Rows are points. The last column is the point's height on a tilted bowl or saddle (a function of degree 2), plus a little noise. Along how many of its main directions does it bend up, bend down or stay straight?

Points:
[[ 0.16  0.34  0.20]
 [ 0.38  0.63  0.50]
 [ 0.46 -0.17  0.45]
 [ 0.74  0.26  0.71]
 [ 0.24  0.21  0.21]
 [-0.38 -0.06  0.06]
 [-0.34  0.20  0.06]
 [ 0.51 -0.10  0.46]
 [-0.06 -0.21  0.11]
 [ 0.13  0.72  0.42]
 [-0.32 -0.04  0.03]]
Directions: 2 up, 0 down, 0 straight

Points:
[[-0.47  0.24  0.19]
 [-0.49 -0.16 -0.68]
 [-0.22  0.48  0.55]
 [ 0.54 -0.48 -0.20]
 [-0.50  0.29  0.25]
 [ 0.11 -0.30 -0.21]
 [-0.61  0.25  0.09]
 [-0.03 -0.07  0.05]
 [-0.27  0.27  0.35]
 [-0.32  0.39  0.47]]
Directions: 0 up, 1 down, 1 straight

Points:
[[ 0.40 -0.08  0.91 -0.87]
 [ 0.00  0.35  0.10 -0.12]
 [ 0.23  0.08 -0.02 -0.10]
 [ 0.24 -0.74  0.42 -0.63]
 [ 0.02  0.03  0.64 -0.41]
 [ 0.00 -0.48 -0.51  0.25]
 [-0.05  0.48  0.17 -0.16]
 [ 0.13 -0.11  0.35 -0.28]
 [ 0.22 -0.27  0.26 -0.28]
 [ 0.21  0.34  0.28 -0.28]
 [-0.22 -0.08  0.46 -0.25]
 [ 0.31  0.43  0.11 -0.28]
 [-0.01 -0.19 -0.30  0.14]
 [ 0.35 -0.47 -0.52  0.15]
 [ 0.07 -0.43  0.17 -0.21]
 [-0.68 -0.46  0.66 -0.58]
 [-0.36  0.41 -0.22  0.01]]
Directions: 0 up, 2 down, 1 straight

Points:
[[ 0.08 -0.23 -0.37  0.10]
 [-0.29 -0.03  0.53  0.04]
 [-0.20 -0.03  0.82  0.13]
 [-0.53 -0.36 -0.22 -0.26]
 [ 0.50 -0.08 -0.34  0.18]
 [ 0.45  0.79 -0.17 -0.63]
 [-0.24 -0.17  0.60  0.04]
 [-0.52  0.04 -0.58 -0.60]
 [-0.46 -0.01 -0.18 -0.32]
 [ 0.12 -0.34  0.22  0.14]
 [-0.43  0.36 -0.83 -0.95]
 [-0.46 -0.17 -0.32 -0.33]
 [ 0.09 -0.32  0.14  0.14]
 [ 0.06  0.21 -0.11 -0.19]
 [-0.34  0.15  0.11 -0.16]
 [-0.13 -0.04  0.37  0.02]]
Directions: 1 up, 2 down, 0 straight

Points (15 x 4):
[[-0.08  0.07  0.66 -0.32]
 [-0.64  0.31  0.48 -0.90]
 [ 0.28 -0.03  0.29 -0.14]
 [-0.24 -0.11 -0.14  0.05]
 [-0.60 -0.18  0.02  0.11]
 [ 0.23  0.14 -0.45 -0.03]
 [ 0.48 -0.22 -0.03 -0.09]
 [ 0.73 -0.06 -0.35 -0.25]
 [ 0.74  0.39  0.62 -0.70]
 [-0.17 -0.18  0.42  0.08]
 [-0.19 -0.57 -0.11  0.44]
 [-0.16 -0.44 -0.46  0.24]
 [-0.21 -0.10 -0.39  0.11]
 [ 0.07  0.16  0.49 -0.42]
 [-0.19 -0.10  0.48 -0.02]]
Directions: 1 up, 1 down, 1 straight

Points (26 x 5):
[[-0.23 -0.11 -0.38 -0.07 -0.11]
 [-0.18  0.31  0.02  0.20 -0.36]
 [-0.24 -0.47  0.00  0.53 -0.28]
 [ 0.64 -0.24 -0.44 -0.47 -0.31]
 [ 0.26 -0.18 -0.26  0.01 -0.18]
 [-0.62  0.67 -0.11 -0.55 -0.66]
 [ 0.54 -0.21 -0.04 -0.22 -0.17]
 [-0.16 -0.44  0.55 -0.11 -0.02]
 [ 0.23  0.02  0.25  0.30 -0.23]
 [-0.13 -0.05 -0.53 -0.19 -0.18]
 [-0.29  0.39  0.02  0.20 -0.44]
 [-0.74  0.29 -0.15 -0.47 -0.31]
 [ 0.14 -0.34 -0.18  0.26 -0.20]
 [-0.14  0.42 -0.05 -0.19 -0.31]
 [-0.15  0.29 -0.02 -0.25 -0.22]
 [-0.59 -0.75 -0.54 -0.41  0.71]
 [ 0.43 -0.73  0.06  0.21 -0.22]
 [-0.54 -0.15 -0.32  0.64 -0.65]
 [ 0.38 -0.10  0.17 -0.36 -0.09]
 [-0.59 -0.34  0.06 -0.16  0.16]
 [ 0.41  0.07  0.01 -0.29 -0.16]
 [-0.52  0.18 -0.54  0.43 -0.81]
 [-0.32 -0.10 -0.02  0.22 -0.20]
 [-0.69  0.33  0.38 -0.40 -0.35]
 [-0.06 -0.68 -0.62 -0.28  0.28]
 [-0.59  0.04  0.22  0.22 -0.32]]
Directions: 1 up, 3 down, 0 straight

Points, 24 rows:
[[-0.29  0.52 -0.06  0.03  0.00]
 [-0.12 -0.01 -0.30  0.10 -0.07]
 [ 0.39  0.09 -0.17 -0.41 -0.55]
 [-0.46  0.19  0.02 -0.13  0.15]
 [ 0.07  0.13  0.58  0.07  0.13]
 [-0.25  0.46  0.70  0.10  0.16]
 [-0.45  0.22  0.12  0.10  0.19]
 [-0.67 -0.12 -0.33  0.27  0.11]
 [-0.45 -0.22 -0.23 -0.30 -0.10]
 [-0.39 -0.04  0.25  0.27  0.20]
 [ 1.17  0.05  0.18  0.53 -0.82]
 [ 0.49 -0.24 -0.07 -0.19 -0.32]
 [-0.01  0.29  0.25 -0.06  0.04]
 [-0.34  0.30 -0.49 -0.24 -0.25]
 [-0.70 -0.15 -0.41 -0.50 -0.26]
 [-0.16 -0.12  0.37 -0.01  0.21]
 [ 0.34 -0.12 -0.24  0.03 -0.30]
 [ 0.45  0.39  0.45 -0.82 -0.39]
 [ 0.38 -0.11 -0.46  0.41 -0.35]
 [ 0.42  0.35  0.62  0.49 -0.28]
 [ 0.71 -0.06 -0.38 -0.36 -0.96]
 [ 0.84  0.15  0.22 -0.22 -0.58]
 [ 0.01 -0.08 -0.28  0.20 -0.08]
 [-0.26 -0.46  0.26  0.15  0.17]]
Directions: 0 up, 2 down, 2 straight

Points, 26 rows:
[[ 0.04  0.56 -0.31  0.32  0.14]
 [-0.24 -0.26  0.17  0.15  0.05]
 [-0.10 -0.03 -0.11  0.16  0.16]
 [-0.07 -0.72  0.04 -0.23  0.37]
 [-0.09  0.40 -0.02 -0.19 -0.41]
 [ 0.00 -0.21  0.35  0.09 -0.15]
 [-0.61  0.27  0.12 -0.08 -0.53]
 [-0.27  0.23  0.37  0.26 -0.42]
 [-0.22  0.19 -0.57 -0.39 -0.40]
 [-0.32 -0.04  0.35 -0.47 -0.35]
 [-0.09  0.23  0.68 -0.36 -0.74]
 [-0.75 -0.36 -0.27  0.08  0.82]
 [ 0.06  0.45  0.29  0.38 -0.09]
 [-0.16 -0.21 -0.16 -0.23  0.14]
 [ 0.17  0.22  0.32  1.01  0.45]
 [ 0.56 -0.11  0.28 -0.51  0.26]
 [ 0.37 -0.55  0.42  0.14 -0.27]
 [ 0.01  0.13  0.21 -0.16 -0.23]
 [-0.38  0.77 -1.12  0.30 -0.20]
 [ 0.23 -0.20 -0.11  0.14  0.17]
 [-0.24  0.15  0.14  0.07 -0.20]
 [-0.19  0.34 -0.65 -0.11 -0.32]
 [-0.16 -0.30 -0.43 -0.20  0.27]
 [-0.12 -0.68 -0.62  0.02  0.56]
 [ 0.65  0.22 -0.09 -0.65  0.15]
 [-0.04 -0.11  0.23  0.68  0.14]]
Directions: 2 up, 2 down, 0 straight
